Every row gives one point. Each copy is the shape, with its points in the same order, turned, moved and blurred by noise. Is it also mirrored, or only turned?

Shape:
[[-28   0 -23]
 [ -4 -11 -27]
 [ 29   2  16]
 [-12  30  49]
 [-11 -16 -12]
 [ 15 -20  21]
 [-62  47   3]
 [-12 -15 -26]
 [-32  -9  28]]
Copy 1 (9 x 3):
[[ 29  21  -2]
 [ 37  -7 -15]
 [-11 -32   4]
 [-38  10  28]
 [ 28  -3   4]
 [ 11 -31  25]
 [-11  70   4]
 [ 37  -3 -11]
 [ 13   9  39]]
Copy 1 is: mirrored
Copy 2:
[[-30 -23 -21]
 [ -5 -19 -25]
 [ 34   1   9]
 [-18  22  48]
 [ -2 -25 -10]
 [ 32 -15  15]
 [-75  13  13]
 [ -8 -26 -26]
 [-23 -23  31]]
Copy 2 is: only turned
Copy 3:
[[-36   4   0]
 [-12  -6  -5]
 [ 27  31  13]
 [-11  75  26]
 [-13   8 -13]
 [ 20  35 -12]
 [-73  43  34]
 [-18  -3 -10]
 [-26  53 -15]]
Copy 3 is: mirrored

Shape:
[[ 38 -20  19   2]
 [-34   9 -22  49]
 [ 28   8 -25   4]
 [-25  15   4  44]
 [ -8   3 -12 -25]
 [ 46  16  16 -24]
 [ 22  21  -7 -29]
 [-55  25 -18  43]
 [-25  -3  14  46]
 [ 39  25   8 -16]]
Copy 1:
[[ 36 -25  24  -5]
 [ -7   6 -36  47]
 [ 21  -7 -23 -15]
 [  6  21 -18  41]
 [-18   6   3 -18]
 [ 35  -2  15 -43]
 [ 19  11   0 -40]
 [-26  33 -32  47]
 [ 10   8  -5  61]
 [ 41   8  11 -29]]
Copy 1 is: only turned
Copy 2 (10 x 4):
[[ 28 -14 -32 -12]
 [-15  49  25  19]
 [  7  33 -31 -29]
 [-18  27  12  26]
 [-10  14   6 -50]
 [ -4 -11 -57 -35]
 [-14   4 -32 -44]
 [-39  47  37   7]
 [ -4  15  18  28]
 [ -8  -1 -55 -25]]
Copy 2 is: mirrored
Copy 3:
[[ 43 -36   0 -33]
 [ -4 -10 -23  40]
 [ 37  11 -18 -15]
 [  4 -21  -4  34]
 [ -3   7  -5 -36]
 [ 46   4  30 -47]
 [ 24  15  11 -43]
 [-26   2 -17  49]
 [ -3 -39  -3  29]
 [ 42  10  25 -34]]
Copy 3 is: only turned

Shape, 10 rows:
[[ 39  -7  13  42]
 [ -5  -4  19  -9]
 [-37 -42   0 -10]
 [  8  20 -44  33]
 [ 28 -13  25 -30]
 [-29  16 -53   4]
 [-36   4  15  15]
 [-14 -30 -46  26]
 [  5 -15  22  24]
 [ -1  11  14  40]]
Copy 1, 10 rows:
[[-17 -55  -9  24]
 [ -3  -6  26  -4]
 [-14  12   4 -51]
 [ 11  -2 -45  28]
 [ 20 -34  39 -11]
 [ 23  35 -38   3]
 [-32  20   6  -1]
 [ -2  -5 -51 -24]
 [-27 -26   8   2]
 [-32 -14  -4  27]]
Copy 1 is: only turned
Copy 2 (10 x 4):
[[ 51   5  29  29]
 [ -1 -21  -2   4]
 [-31 -28 -11  43]
 [  6  56  16  24]
 [ 33 -29 -22  -2]
 [-43  47  -7  21]
 [-31 -13  31   9]
 [-17  34  -1  66]
 [ 19 -13  32  30]
 [ 11   8  44  15]]
Copy 2 is: only turned
Copy 3, 10 rows:
[[  9 -11 -47   6]
 [-24  11   3   4]
 [-64 -13  17  12]
 [ 33 -43  18  20]
 [-15  22   4 -31]
 [  6 -39  50  26]
 [-23   4  14  45]
 [-26 -75  12  16]
 [-11   0 -23  13]
 [ -4  -7 -26  36]]
Copy 3 is: mirrored
Copy 4:
[[ 64  -5  23   6]
 [  4  10  13  -8]
 [-27   9  10  44]
 [ 31 -63  -2  11]
 [ 17  36  -3 -15]
 [-19 -58  -5  15]
 [-13 -14  44   6]
 [ 14 -34  -3  54]
 [ 25   7  36  18]
 [ 27 -20  47   2]]
Copy 4 is: mirrored

Shape, 12 rows:
[[ 29   1 -55  13  -4  15]
 [  3 -11  25 -42 -34 -18]
 [ -8  22  29  14  54  45]
 [-14 -17  23  28   0  38]
 [-28 -30 -40 -25  -1 -24]
 [-28  48  31  14  34   1]
 [  9  41 -10  16 -34   1]
 [  6 -33   1  -8  -2  64]
 [-17  -7 -24 -36  -4   4]
 [ -2  23   2   5  15 -16]
 [-17  26 -30 -26 -12  11]
 [ 37  -2  11 -50  38   1]]
Copy 1 (12 x 6):
[[-28  32 -51  -8  25   0]
 [ 28  19   1  33 -40  18]
 [-14 -68   2 -23  27  29]
 [-43 -35  -4  24   1  29]
 [-28  30 -13 -22 -50 -10]
 [ -3 -25  46 -23  28  31]
 [ -7  38  -4  12  33  42]
 [-26 -39 -56  15 -17  29]
 [ -3  16 -22 -22 -33  17]
 [ -5   8  14 -14  15   6]
 [ -3  27 -20 -27 -12  40]
 [ 46 -24 -25 -16 -12 -17]]
Copy 1 is: only turned
Copy 2, 12 rows:
[[-29  -2 -47  39 -11  12]
 [ 34 -42  14 -18  -9  -1]
 [ 23  68   4  20 -15  49]
 [  1  16  29  19  10  51]
 [-19  -4  11  17 -12 -46]
 [ 19  67   1 -30   2  20]
 [-17  -3 -37 -26  12  34]
 [  0  -7  21  47 -31  49]
 [-11  -3   5   7 -32 -19]
 [  8  29 -19  -7   4   1]
 [-20   4 -13 -14 -32   0]
 [ 60  10 -15  25 -43  -3]]
Copy 2 is: mirrored
Copy 3, 12 rows:
[[ 34   3   1 -32 -20  29]
 [-39 -28 -20 -11  -2 -39]
 [ 64 -14  31   4  52 -36]
 [ 10 -15  38  23  34  -5]
 [-19  13 -42 -22  34  21]
 [ 48  20   1  23  33 -60]
 [ 22   8  -4  15 -37 -20]
 [ 18 -60  24  -4  27  19]
 [  3 -17 -37 -13  20   4]
 [ 21  20  -5 -11   9 -36]
 [ 26  -8 -43   5  -3  -1]
 [ 23 -36  -9 -61  23 -44]]
Copy 3 is: mirrored

Shape:
[[ 10   4 -20 -25 -15 -14  34  33]
 [ 35 -23  -3   1  -7 -28  -9  21]
 [ 24  16  32 -34 -52 -15 -18  24]
 [ 38 -11 -33   7 -57 -27  37  34]
 [ 42 -34  18   2   4 -21  36 -16]
 [ 21  -5 -32 -30 -11  19  11 -13]
 [ 40  40 -36 -14   9   6   3  16]
 [ 10  32  22  28  33  25  10 -49]
 [-35   3  24   9   0  14 -15  12]
 [ 25   9 -26  19   6 -29 -38 -37]
 [-49  14 -40 -31  11 -15  29 -29]
 [-23  -6 -38  -6 -54  -6   4 -22]
 [-21  10  -3 -34 -25  43  -4   1]]
Copy 1, 13 rows:
[[-10  14 -15 -13 -28 -25  41  24]
 [ -4 -20 -32  -3 -17 -53   1   8]
 [ 23  16  15 -19 -30 -62 -21  38]
 [  5  -6 -20  17 -73 -40  41  17]
 [ 28 -23 -19  12   8 -42  32 -23]
 [ 14  27 -33 -33 -29 -15  14 -18]
 [  2  49 -65  -5 -17 -24  10  21]
 [ 24  40 -27  31  41   9 -21 -34]
 [-17   5  11  -9  10   8 -33   8]
 [-18  25 -50  15 -13 -52 -34 -43]
 [-48  54   2 -23  -1  -3  35 -36]
 [-19  26  10 -12 -61 -13   0 -33]
 [ 11  36   7 -47 -23  13 -13   6]]
Copy 1 is: only turned
Copy 2:
[[ 12  -7 -28 -60  -9   0  18  22]
 [ 50 -28 -26 -24  20  -1   6  19]
 [ 34  -5  -5 -48   1 -41 -42  -3]
 [ 44 -18 -64 -45 -16 -38  35  36]
 [ 53  -3   4   2 -21  12  17  48]
 [ 27 -21 -39 -34 -31  34   5 -11]
 [ 14  19 -56 -39   6  29  -4  -3]
 [ -2  33   4  42 -28  37   5 -16]
 [-12 -18  23  -7   8  -5   7 -23]
 [ 15 -24 -49  34  10  12 -23   2]
 [-54 -42 -27 -20 -38  34   3  16]
 [ -2 -56 -41 -17 -40 -17   8 -11]
 [ -5 -18   1 -45 -29  12  -1 -45]]
Copy 2 is: mirrored
Copy 3 (13 x 8):
[[ 14   4  34 -12  32 -12  -6  17]
 [ 11  -8 -25 -22  21 -18  -7  -9]
 [ 37  10   9 -60 -21 -18 -27  -1]
 [ 62  -6   1   4  36 -24  15  28]
 [ -5  12  -5 -20  17 -37  39 -32]
 [ 14 -17  28   3  18   9   1 -34]
 [ 16  29   9  15  29  30 -31 -16]
 [-34  36   3  35 -40   1   9 -49]
 [-31 -13   3  -4 -45   3 -17  12]
 [  4   0 -33  29  -5 -21 -41 -43]
 [-33 -23  60  37  15 -27 -38 -17]
 [ 33 -48  28  27 -15 -28 -19  -7]
 [  0 -27  49  -6 -31  23 -15  -4]]
Copy 3 is: mirrored
